Every row gives one point. Any point is a mix of the corners, with weights that add up to 1. It lies inside the corners' shape when no weight is negative. Is each point inside? If not, which corners have a negative weight?
(in the rows, 128 means zero)

Corners:
(1): [174 144]
(2): [99 94]
(3): [138  59]
Points:
[127 100] => inside
[170 139] => inside
[127 111] => inside
[138  73] => inside
[134  69] => inside

Corners:
(1): [119 149  85  86]
(2): [101 123 171 178]
(3): [116  92  95 196]
(4): [ 90  87 124 144]
(5): [139 146 187  82]
Points:
[113 126 144 142] => inside
[101 109 145 162] => inside
[103 122 165 171] => inside
[102  75 107 225] => outside (1, 5)
[108  93  74 173] => outside (2, 5)
[109 119 106 152] => outside (5)

Corners:
(1): [154 133 111 166 183  77 127 140]
(2): [113 127 175 131 143 170 176 102]
(3): [ 76 153 157 170   7 184 135 124]
(4): [153 145  40 122 121  38 120  87]
(5): [ 45 187 155  87 134 111 138 160]
(6): [152 135 118 164 147 147 177 112]
(7): [ 98 149 173 119  59 177 139 149]
(8): [130 126 113 125 175 124 112 139]
(9): [149 178 155 124 150 163 125 136]
Points:
[107 141 133 134 101 148 141 125] => outside (1, 9)
[103 149 156 122  88 164 147 129] => outside (1)
[135 154 126 129 150 122 139 129] => outside (3)
[115 167 139 114 117 139 126 126] => outside (1, 6)
[127 141 125 148 139 116 129 134] => inside
[124 138 132 128 149 137 129 132] => inside
[124 148 126 131 105 130 139 124] => inside
[ 76 143 164 124 117 153 139 141] => outside (4, 6, 9)

Corners:
(1): [116 148 138 153 172 113 120 151 113 149 133  38]
(2): [162 176 128  91 188  39 129 133 122 110 152 157]
(3): [162 169 127  63 139  33 155  75  70  91 185 148]
(4): [101 207 126  54 155  30 170  97  71  43 137 154]
(5): [100 151 140 215 172 180 134 148  90 153  96  98]
(6): [148  26  67 156 110  85 131  68 116 114 109 117]
(7): [127 172 124 176 119 190  66 145 113 159  93 101]
(8): [161  40 109 112 146 131 113 125  87  71 134 115]
(9): [124 187 164 232 162 201 123 148 149 130  91  45]
(10): [138  59 133 116 110 108 164 146 145 114  86 109]
(11): [119  49  82 100  90  96 150 129 111  87 180 136]
(12): [102 150 175 193 137 169  66 102 119 160 131  94]
(13): [145  72 107 102 127 140 154  99 141 130 113 114]
Points:
[132 126 120 128 145 116 129 114 107 115 135 110] => outside (10)
[133 174 159 146 181 110 129 132 102 107 132  98] => outside (6, 7, 11, 13)
[131 130 130 144 146 116 120 123 101 114 130 104] => outside (13)
[132  97 112 114 111 116 113 107 108 117 132 118] => outside (2, 5, 9)
[134  95 123 136 132 128 126 113 119 120 121 109] => inside
[136  98 119 131 126 112 134 125 123 118 115 114] => inside

Corners:
(1): [136 162 148 145  78 186 145 102 153  53 175  78 170 114 113 123 181  94]
(2): [135  95 155 154 162 108 122  71 175 108 203 178 118 107 153 169 160  92]
(3): [159  69 174 142  86 130 151 166 162 126  95 139 175 168 147  91  67 172]
(4): [ 77 166 104 101 146 134 164 109 109  96 107 102 110  66 104 175 140 117]
(5): [155  85 116 110 125 127 144  67 192 166 106 144  70 163 138 122 152  90]
(6): [ 50 121 177 161 142 143 118 125 145  41 113 118 188 153  89 135 150 160]
(7): [129 180 114  95 184  95 107 143 164 187  95 211 124  85 130 136 170  87]
(8): [ 47 176 137  88 116 197 167 105 190  76 142 158 180 173 162 109 131 139]
(9): [174 108 145 108 161  82 206 170 162 104  53  41 147 196 167  99  58 136]
(10): [136  85  95 188 152 100 129 166 181 166  98 104  85  76 151 116  70 133]
(11): [119  98 114 103  96  48 120 118 157 189 140  60 106 153 200  66  52 131]
(12): [ 75 173 132 196  95 148 155 114 155  71 127 116  82 117 120 189 116 183]
(13): [ 72 168 142 116 118 177 130  97 139  71  93  35 127 157 197 119 127 192]
(14): [101 150 112 121 124  95 107 132 118  94  90 170 140 148 170 128  99  85]
(15): [126  70  90 112 121 121 122 176 124 110 185 139 161 164  96 178 149 144]
(16): [125 166 115 140 135 171 119 118 127 126 104 104 149 153 117  92  87 152]
(17): [ 75 104  79 201  88 153 182  80 125 216 186 199  58  88 118 141 189  83]
(18): [ 37 169 127  94 163 140 120 133 110  72 205 171  76 126 133 104 130  87]
(19): [185 129 126 110 133 129 198 143 208  59  97 159 200 104 128  84 131 181]
Points:
[100 132 146 121 145 109 138 128 162  96 101 122 128 145 150 121 104 138] => outside (1, 15, 16, 17)
[119 130 124 134 130 120 146 113 158 135 122 149 113 126 138 121 129 106] => outside (13, 15)
[105 127 122 138 126 126 153 134 157 113 141 155 133 117 132 129 133 125] => outside (5, 13, 16)
[115 114 108 111 139 114 141 136 138 143 108 103 117 130 136 115 112 139] => outside (1, 2, 8, 12, 14)
[113 140 127 122 144 137 139 118 151  84 134 123 135 125 129 148 141 125] => outside (3, 11, 17)
[135 122 132 112 142 124 143 129 170 122 114 111 120 159 164 105  97 144] => outside (1, 4, 6, 14, 17)

Corners:
(1): [ 71 117 175 100 109 190 149 117 162 146 141 150 116 129 104 119 117 100
 142 154]
(2): [202 116   7 116  98 158 147 148 137  58 114 158 129 128 173 129 129 160
 127 136]
(3): [203 126 123 121 121 131 102 151  85 119  91 142 148 143 122 185 173 115
 156 119]
(4): [172 127 166 162  92 142  87 139 140 148 130 117 144 154 151 147 155 156
 160 130]
(5): [ 81 131 226 139 154 140 142 124 185 126 161 187 100  97 110 121  99 117
  92 183]
(6): [ 67 123 164 152 164 143 112  95 143 104 178 163 108 139 136 158  76 113
 137 130]
(7): [152 186 185  74  80 112 130 106 129 123 106 125 153 156 120 159 149 138
 118 137]
(8): [171 102  56 176 122  90 132 133 119  66  62 135 144 140 156 107 156 140
 132 123]
(9): [ 60 109 155 104 167 143  86 117 158 139 160 200 110 138 131 100 129 133
 117 132]
(10): [195 124 116 119  95 111 110 126 168 110 108 135 110 154 119 154 176 122
 162  95]
(11): [156  94 116 108 126  99 127 163 102  65 127  99 127 105 144  81 141 104
 155 124]
(12): [126 125 116 141 157 134 127 117 118 162 141 179 103 134  81 123  81 115
 118 145]
(13): [ 57 147 157 126 184 176 129  84 167 146 183 148 135 126 128  97 124  85
 123 165]
(14): [146 169 157 127 114 137 130 154 156 150  65 115 113 114 123 154 171 141
 163  96]
(15): [137 104  69 168 117  72 183 180 114  91 141 154 137 149 142 126 173 175
 127  95]
(16): [ 92 141 152 134 165 164 114 113 121 116 154 174  73 159 141 104 124 133
 151 196]
(17): [ 90 118 139 117 159 162 138  90 132 131 185 114  85 103 111 138 128 134
  86 168]
(18): [132 111  55 138  85 108 163 139 101  97 136 151 129 104 205  76 145 120
 126  93]
(19): [162 161 134 147  77 135  87 142 131  99 124 148 131 125  96 125 167 131
 173  92]
(20): [ 79 152 151 137 130 126  81 174 162 141 215 156  91 136 124 134  92  89
 115 163]
(21): [121 103  67 135 101  66 154 114 125  97 111 132 156  87 138 126 177 151
 184 139]
Points:
[126 127 128 130 134 147 124 119 125 113 148 143 118 125 131 126 121 119
 129 158] => outside (9, 10, 14, 15)
[ 97 148 140 117 122 161 113 113 135 144 144 159 125 128 135 125 125 116
 155 143] => outside (5, 8, 10, 11, 15, 17)
[120 127 134 137 136 131 129 123 141 120 134 154 121 127 126 121 128 122
 128 143] => inside
[124 123 114 120 130 142 131 112 121 102 135 153 124 143 133 118 126 115
 128 126] => outside (4, 5, 14, 20, 21)
[132 131 140 123 119 131 120 139 144 121 140 147 110 135 123 127 142 142
 142 143] => outside (3, 6, 8, 13, 18)
[137 128 119 136 126 120 123 137 131 110 133 145 122 128 135 128 141 132
 135 131] => outside (1)
[119 124 115 140 131 134 119 136 134 116 133 145 121 131 127 128 136 131
 148 134] => outside (5, 7, 10, 18)

Corners:
(1): [126 138 136  95 133 144 133 139  76 139 112 129 112 141 145 105 139 112
 121 130]
(2): [127  56 133 120 123 121 130 122 128 122 135 149 144 195 156 112 132  99
 119 132]
(3): [145 138 169 143 108 149 121 125 124 122 139   7 103 101 148 136 141 114
 111 124]
(4): [129 152 117 131 128 155 109 128 136 130 119 133 121 133 162 114 141 130
 147 128]
(5): [116  88 128 139 142 107 112 130 142 117 119 135 144 122 114 118 144 147
 116 130]
(6): [122 105 124 137 134 111 104 128 141 176 142 130 122 145 120 112 156 108
 117 150]
(7): [130 142 171 106 140 155 129 122  97 117 150 134  66 137 172 127 121 108
 127 145]
(8): [135 156 124 130 127 125 137 109  97 105 132 144 122 125 129 131 128 105
 116 155]
(9): [104 148 128 151 136 127 111 120 126 117 142 144 145 121 130 148  76 150
 137 135]
(10): [126 133 110 138 137  72 129 124 136 156 147 137 139 133 116 125 142 128
 146 121]
(11): [132  61 124 119 137 134 114 129 134 125 135  83 138 117 152 128 141 132
 130 122]
(12): [113  98 158 136 132 141 117 122 133 112  90 114 142 138 167 144 132 109
 102 134]
(13): [106 145 120 136 121  88 114 111 129 110 123 132 145 120 121 127  68 123
 158 126]
(14): [136 111 129 121 143 141 157 160 142 142 141 124 126 124 128 100 118 119
 175 138]
(15): [107 115 123 138 108 126 141 155 136 111 133 142 137 124 123 128 114 117
 102 141]
(16): [111 101 118 141 128 147 148 133 155 149 119 147 140 118 125 105 132 140
 121 131]
(17): [171 126 154 133 114 136 121 129 124 120 139  79 130 110 137 134 136 107
 111 137]
(18): [106 141 125 139 153 127 138 132 143 122 141 156 139 114 113 110 121 126
 112 131]
(19): [113 114 137 137 114 152 120 115 146 110 105 137 136 102 111 161 145 115
 111 133]
(20): [151 131 118  91 141 113 135 126 139 116 132 145 124 134 130 141 107 148
 135 134]
(21): [118 149 159 108 135 120 106 108 126 141 132 138 131 131 180 113 119 128
 163 152]
Points:
[131 122 133 121 131 123 128 131 123 131 136 125 123 133 138 114 129 121
 129 135] => outside (9, 12, 19)
[124 110 131 127 133 128 120 127 132 124 126 123 132 125 137 126 132 128
 127 132] => inside
[124 127 135 127 124 136 125 125 123 121 128 126 127 128 143 128 115 118
 129 139] => outside (5, 10, 18)
[123 121 133 128 131 127 124 128 128 127 130 123 130 129 140 123 122 124
 129 134] => outside (19)
